Every row gives one point. Two turns around zero, p and q, are shown by what they do to some points. Write where each new point lands after one turn and then the other. Backwards means that the second turn is done in reverse. Each puzzle has new turns, and all numbers are rounded.
In the rows, 128 means zero.

Turn p:
[139 113] -> [147 129]
[129 145] -> [115 138]
[177 148] -> [139 180]
[ 67 107] -> [111  66]
Turn q:
[139 168] -> [ 90 145]
[84 98] -> [151  80]
[161 117] -> [144 159]
Where do these land?
p, then q: [ 84 163] -> [137  72]
p, then q: [168 123] -> [102 159]
p, then q: [131  98] -> [146 152]

Turn p:
[128 180 144] -> [155  81 129]
[137 114 101] -> [134 157 140]
[136 143 116] -> [147 127 137]
[ 88 156 146] -> [111  81 144]
[150  47 133] -> [ 92 194  90]
Turn q:
[ 79  97 158] -> [ 90 145 178]
[141 157 101] -> [155 139  98]
[175 154 157] -> [171  84 131]
[117 104  96] -> [ 97 144 105]
Where do these land?
p, then q: [106 188 188] -> [ 45 106 111]
p, then q: [126  99 113] -> [152 147 139]
p, then q backwards: [144 102 150] -> [129 122  91]
p, then q: [145 141 116] -> [139 108 119]
q, then p backwards: [119 110  73] -> [143  79 157]

Turn p:
[118 124 139 168] -> [133 161 102 135]
[168 149 154 157] -> [114 179 148 109]
[133 106 149 134] -> [118 143 132 154]
[111 140 136 113] -> [110 112 118 122]
[110 122  62  67] -> [164  45 141 120]
Turn q:
[161 166 156 110] -> [123  77 101 112]
[116 168 116 129] -> [121 130 123  85]
[154 154 142  98] -> [122  96  92 119]
[114 130  79 134] -> [146 171 124 108]
[103  56 166 148] -> [109 137 178 197]
[103  95 120 117] -> [114 160 131 153]
[145 127 116 161] -> [162 125 147 122]
Where do these land?
p, then q: [109 150 225 132] -> [ 75 187 157  72]
p, then q backwards: [147 124 104 147] -> [137 123 102 151]
p, then q: [140 144  96 111] -> [124 114 108 161]
p, then q: [134  98 116 117] -> [144 111 150 141]
q, then p: [110 123  99 134] -> [112 126 133  97]

Turn p:
[107 136 136 144  83 180] -> [139 148 110  81  78 128]
[155 104  63 132 149  88] -> [115  90 177 182 127 102]
[ 73 115 126 123 121 160] -> [135  95 108  78 111 130]
[157 128 100 142 182 159] -> [131 114 184 139 121 175]
[ 90 119 203 157  86 141] -> [129 175  93  53 143 104]
[108 122  92 124 154 126] -> [116  83 141 132 124 135]
[181 114 102  95 147  99] -> [152 118 151 195 144 124]
[142 182 184 133 104  97] -> [100 194  83 141 150 131]
[139 131 146 102 127 103] -> [137 135 108 151 154 123]
Turn q:
[165 180 120 179 157 130] -> [162 178 161 169 105 154]
[159  91 146 118 103  86] -> [148 119  79 141 136  83]
[114 162  99  89 125 170] -> [125 108 170 108 168 164]
[122  97 102 154 137  95] -> [151 118 115 114  81 110]
[ 87 100 164 134 102  85] -> [ 90  95  78 143 100 110]
[113 117 123  52 151 165] -> [ 99 106 169  86 181 106]
[136 149 142 170 120 164] -> [122 172 122 136 125 170]
Where do these land?
q, then p: [104  80 101 144 150  94] -> [151 130  98 156 121  71]
p, then q: [117 114 193 148 141 119] -> [119 120 193 138 142 106]
p, then q: [ 95 130 161 149  93 124] -> [140  76 157 135 137 123]
p, then q: [159 129 181 111 132  88] -> [144 153 185 151  97 130]
p, then q: [169 167  99  61 160 162] -> [152 202  99  90 131 177]
q, then p backwards: [125 146 111 118 134 126] -> [136 114 117 128 146 135]
q, then p backwards: [103 141  46 137 119 115] -> [116 100  97 107 152 198]
p, then q backwards: [158 180 150 151 107 162] -> [131 131 142 196 140 163]
p, then q: [123  67 111 132 115 163] -> [140 127  93 147 167  82]

Turn p:
[ 94 176 105 128 120 126  58 169] -> [119 117 111 135 183  98  52 146]
[140 104 174  81 145 120 190  91] -> [122 138 165 138 102 169 183  68]
[148  53 164  95 148 127 134 108] -> [162  91 142 135 103 191 163 102]
[127 130  83 138 107 158 129  83] -> [142 180  91 147 115 134 132 154]
[104 137 118 158  75 131 148 134] -> [ 95 153 118 113 152 123 149 170]
[103 143  73 154 131 105 110 144] -> [153 139 125 134 160  80 113 164]
[166 138 110 119 106  90  83 162] -> [117  89 153 162 123 112  87 169]
[149 113 178 137 143 110 138  97] -> [134 128 166  98  94 159 135 111]
[120 157 147 142 178 185 162 165] -> [108 116  83  88 121  86 138  68]
Turn q:
[ 82 187 162  86 155 124 165 144] -> [135 203  74 111 154  98 110 125]
[103 102  94 102 154 157  94 192] -> [137 135 134 125 175 205  96 103]
[175  75  83 163  95 143 139  81] -> [129  80 178 174  83 146 164 165]
[114 120 109 106  89 111 115 120] -> [151 103 134 152 143 113 100 140]
[153 144 116 136 124  83 165 129] -> [152 152 161 124  96  93 128 123]
[161 124 140 143  83 130 164 146] -> [104 134 147 145  76 116  98 136]
[115 111 140 177 139 128 107  96] -> [ 97  98 142 111 145 118 169 140]
[143 180 147 153 155 188  86 151] -> [ 76 133  87 133 133 152 153  59]
[107 110 162  86 158  88 116  93] -> [171 114  94  76 147 110 134 160]
Where do these land?
p, then q backwards: [112  79 139 142 178 120 156 127] -> [156 129 109 124 176  91  98 103]
p, then q backwards: [162 129  87 132 137 152 117 146] -> [144 144 147 102  92 132 134  96]
q, then p: [122  73 121 166 110 174 142 149] -> [110 110  82  80 173 146 129 113]
q, then p: [148 184 121 125  96 168 133 112] -> [142 174 132 103 132 105 137 182]
p, then q: [164 168 164 118 111 104  87 101] -> [ 85  81  88 127 161 120 106 110]
p, then q: [ 91 133 140 107 142 128  94 143] -> [141 108 115 108 138 155 168 122]
p, then q: [111  87 137 136 167 145 183 152] -> [169 155 137 138  89 126 142 185]
q, then p backwards: [139 160 137  54  84  71  96  99] -> [136 123  71 141 208 146  78 162]
q, then p: [130 175 142 112  98  64 108 148] -> [163 135 190 154 110 152  90 148]
q, then p: [100  93  90 187 157 154 164 104] -> [ 83 115 120  73 146 103 164  75]

Turn p:
[117 141 179 136 109 100 160 102] -> [118 129  97  99 120 122  67 137]
[ 93 181 121  77 100  96 102 173] -> [179 102 159  74 119 116 126  66]
[109 116 139 133 132 164  78 115] -> [146 126 130 183 117 155 122 108]
[182 117 115 130 131 132 143 147] -> [109 131 103 119 135 116 176 142]
[175 161 144 140 124 108 156 151] -> [114 121  93  76 106 124 149 144]
[ 98 102  99 170 152 135  87 129] -> [120 163 175 172 107 151 137 125]
[174 142  76 107 165 102 154  97] -> [138 145 134  90 182 143 165 180]
[119 153 123  95 104 171 110 153] -> [167  81 130 143 119 113 146 103]
[119  94 159 167  98 176 170  91] -> [101 121  95 183 113  93  84 170]
[106  96 133 129 107 100  93 149] -> [123 161 140 136 121 117 120  75]
[117 105 121 124 184 125 155 102] -> [ 93 127 151 134 168 156 116 159]
Turn q:
[113 139 136  76 148 133 134 104] -> [155 101 162 111 132 140 161 123]
[144 121 105 111 144 132 150 101] -> [150 130 171 125 132 123 113 123]
[175 106 161 137 129 136 170  96] -> [126 161 164 150 180 157 112 131]
[138  95  95 130  71 136 106 155] -> [109 150  94  97 133  92 103  84]
[170 135 124 129 185 163 152  95] -> [119 123 206 165 128 140 114 132]
[130 153 126 119 110 106  85 152] -> [109 103  93  97 106 142 121 124]
[ 48 184 153 160  99 119  83 136] -> [105 130  66 102  81 126 192 181]
[154 126 107 137 136 110 161 122] -> [145 132 145 135 140 124  87 143]
[114  48 135 163 106 100 103 154] -> [146 175  59 156 125 127 116  81]
[ 95 173 139 119 152 143 137 164] -> [117  75 121 142 123 109 160 159]
Where do these land?
q, then p: [132 110 169 161 139 168 133 114] -> [115 108 146 120  84 138 100 163]
p, then q: [149 122 118 109  89 146 111 126] -> [141 139 142 130 126 133  80 145]
p, then q: [117 106  75 133 109 164 138 101] -> [117 120  91 170 134 151  94 159]
p, then q backwards: [174 120  58 108 132 166 123 122] -> [ 66 130 173 119 139 149 177 119]
p, then q: [156 152 101 129  89 117 167 152] -> [173  96 109 103 158 134  98 126]
p, then q: [106 158 148 125 155 149 154 123] -> [121 136 108 143 131 121 143  77]
q, then p backwards: [115 140 162 140 148  63 103 111] -> [157 173 150 151 154 144  95  94]
q, then p: [109  64 176 115 130  31 127 137] -> [155 130 113 163 141 138 220 202]
p, then q backwards: [118 158 170 111 146 159 104 128] -> [143 128 141 103 163  90 103 151]
p, then q backwards: [105 150 102 148 144 117 121 166] -> [126 145 111 108 146 152 108  88]

Turn p:
[189 114  99 104 118  98 124 120 133] -> [160 123 152 115 150  81 111 148 163]
[107 138 118 102  93 157 125 100 166] -> [137 173 148 121 160 132 136 121  84]
[117 116 125 136 132 151  95 137 125] -> [ 93 143 144 127 123 141 129 122 138]
[128 111 129 126 131 125 137 142  86] -> [134 103 140 148 110 135 131 110 150]
[120 156 168 103 134 122 141 157 135] -> [158 127 115 115 103 170 121 149 116]
[149 118 100 151 113 141 116 155 138] -> [105 134 137 128 141 118  83 118 143]
[137  98 140 150 139 120 129 113 119] -> [121 125 108 129 128 115 146 112 157]
[123 135 131 122 153 140 138 128 146] -> [128 143 118 119 104 121 128 133 111]
[ 97 124 135 121 143  93 143 106 123] -> [142 122 107 158 123 124 164 145 120]
[112 169 134 165 125 134 131 123 108] -> [101  89 111 123 135 145 129 121  98]
Turn q:
[136 126 164  85 102 103 116 121 154] -> [168 106 133 150 138 113 113 175 133]
[129 132 119 130 153 142  98 126 111] -> [120 146 108 112 156 137 141 123 125]
[146 141 123 156 154 143 140 124 110] -> [119 128 125 112 123 157 151 101 114]
[107 130 132 130 130  88 153 152 149] -> [104  90 129 146 107  98 125 135 124]
[118 140 107 143 143 165 134 111 133] -> [110 134 137 110 140 154 122  98 147]
[100 137 132 143 120 117 151 129 110] -> [109 121 137 127 113 121 106 116 101]
[127 135 134 112 124 115 151 181 115] -> [122 111 106 105  86 105 127 148 119]
[157 119 121  77 103 100 106 123 132] -> [178 133 135 128 141  88 141 159 138]
[136 120 122 161 112 155 102 105 139] -> [120 165 149 144 142 160 133 127 141]
[125  99 126 143 138 151 128 107 126] -> [131 148 119 146 133 147 122  99 138]
Where do these land?
q, then p: [145 143 121 118 136 121 146 143 143] -> [154 148 124 140 133 125 124 118 140]
p, then q: [134 126 131 150 131 141 152 137  95] -> [143 153 141 158 140 125 118 112 136]
p, then q: [137 123 121 117 139 146 150 141 142] -> [141 139 149 123 140 124 135 148 115]
q, then p: [114 108 118 122 123 132 133 149 133] -> [123 134 127 139 152 128 120 147 120]
p, then q: [114 149 127 138 101 134 153 149 150] -> [126 163 117 105 153 139 145 120 118]
q, then p: [136 125 138 152 148 118 147 138 154] -> [123 143 112 149 139 125 127  92 126]
q, then p: [104 126 138 112 140 121 124 127  90] -> [118 104 159 139 124 113 141 146 137]
q, then p: [132 136 135 137 142 136  45 107 106] -> [110  96 130 119  56 117 114 143  94]
p, then q: [142 127 107 147 132 113 132 144 123] -> [112 140 123 152 139 114 138 137 133]
q, then p: [113 125 123 107 125 121 113  31 129] -> [ 99 112 100  67  95 102 171 145 159]
p, then q backwards: [137 120 149 110  91 124 113 142 143] -> [138 133 131 118 119 165 106 101 132]

Turn p:
[113  93 131 158 106 138 192  87 145 144 131] -> [150 110 138 114 164 155  90 116  73  90 128]
[146 187 154 120 123 123  93 107  94  78 170] -> [114 147  85 156 135 118  84 159 188 169 114]
[128  99 109 170 124  97  97 194 121 144 152] -> [ 92 166 194 117 150 142 168 133 143 142 139]
[127 133 148 107 110 120 102  84 149 103  75] -> [135 141  83 112 111  69 115 121 100 131 105]
[105  85 105 157 161  98  88 150  98 206 102] -> [ 51 155 164 106  95 144 172 106 109  90 167]
[ 94 156 119 149  75 132 138 178  71 134 173] -> [ 97  97 161 108 178 143 113 163 167 165 180]
[ 91 110 166 151 174 159 122 107 109 103 102] -> [121 130 132 106  67 138  91 171 109 109 106]
[ 86 112 145  73 115 142 159 114 123 129 172] -> [137  70 120 136 158 119 118 159 150  76 122]
[135 110 112 107 132 110 147  75 145  87 120] -> [172 153  99 151 136 103 109 134 106  96 124]
[141 135 161 127 179 140 119  95 203 153  80] -> [131 119 116 147  67 118 131  74  81 119  63]
[179 154 116 147 156 115 171 178 136 101 118] -> [188 149 165 140 109 152 128  96 155 167 140]
[108 199  95  99 112 150 103 161 144 159 119] -> [103  70 119 157 118 103 166 118 132 185 155]
[161 140 136  87 133 124 166 173 126 143 110] -> [169 102 135 113 116 130 152  86 169 130 141]
[176  79  95 140  92 145  93  90 130 109 169] -> [130 181  83 132 190 158 157 158 109 124 108]
Turn q:
[121 134 105 100 135  97 151  94 127 114 196] -> [143 122 145 152 161  83 114 131 125  64 110]
[132 129 142 163 136 126 200 126 143  90 165] -> [111 111 150 143  80 121 113 150 166  65 126]
[ 78 116 103 132 120 161 172 105  97 143 147] -> [135  79 110 163 117  95  77 146 117 128 143]
[157 151 131  94 154 147 115 182  92 189 136] -> [112 101 104 164 166 174 154 123 116 163  72]
[131 152 106 196 141 135 135  69 217 169 153] -> [174 104 109 146 123 112 169  85 202  87 201]
[ 89  84 143 166 128 120 127 159 161 123  82] -> [168 132 125  85  70 167 111 128 124 143 150]
[ 95 104 115 170 135 136 117 172  45 105 147] -> [141 135 134 145 107 125  53 155 151 178  72]
[139 122 150 109 108 155 136 169  63 119  97] -> [ 76 127 125 127 119 148 109 167 102 178  98]
[139 121 135 167 158  99 109 115 107 158 110] -> [157 106 157 112 130 125 149 118 159 168 116]
[136 158 106  96 154 125 122 131 109 112  93] -> [103 139 163 148 139 134 130  97  94 149 125]
[188 118 125  74  96 113 132 129 160 127 142] -> [ 96 141 125 102 185 151 152 143 114  80 136]
[121  99 143 142 196 144  51  99 157 112  69] -> [141 143 127  62 103 119 140  30 128 174 133]
[136 138 115 106  78 126 125 127 151 118 126] -> [118 159 117 129 150 133 132 150 112 110 162]
[132 166 174  80  53 109 100 116 164 115 129] -> [116 193  99 115 143 107 190 169  86 105 151]
Where do these land?
q, then p: [173 183 177 112 133 128  82 136 113 140 158] -> [163  98 160 140  90 120  94  87  88 128 172]
q, then p backwards: [ 70 119 120 116 164 131 146 104 136  76 117] -> [100 136 145 141 159  93 156 105 149 133  69]
q, then p: [115 143  82 145 128 114 118 115 159 136 107] -> [119 138 110 155 147 167 108 122 143 131  97]
q, then p: [160 121 123 141 128 151 131  87 105 107 135] -> [106 126 154 151 127  87 127 127 121  99 111]
p, then q: [140 123 167 153 115 106 144 128 142 149  91] -> [118 129 133 110 149  80 151 120  93 142 133]
q, then p: [119  99  79 130 157 127 178 153 163  58 121] -> [104 139  81 113 140 101 108 197 135 162  72]
q, then p: [120  87 106 137 173 122 133 148 129 177  95] -> [128 130  81  98 128 168 161 128 113  92  99]
p, then q: [ 74 140  89 166 148 159 185 145 121  79 141] -> [110 140  79 104 131 161 137 160 178 152  58]
p, then q: [167 173 170  87  59 128  59 141  55 125 138] -> [207 109 116 161 166 171 132  70  74  73 170]
p, then q: [119  95 127 118 126 164 140 133 184 178 106] -> [ 87  86 157  95 115 104  90 154 107 142 129]
p, then q: [113  79 133 157 124 113 107 135 156 151 148] -> [111 123 146 136  71 110 132 125  96 145 110]
p, then q: [166 176 163  74  80  94 112 113  72 159 178] -> [196 127 123 128 137 128 113  37 126  72 173]
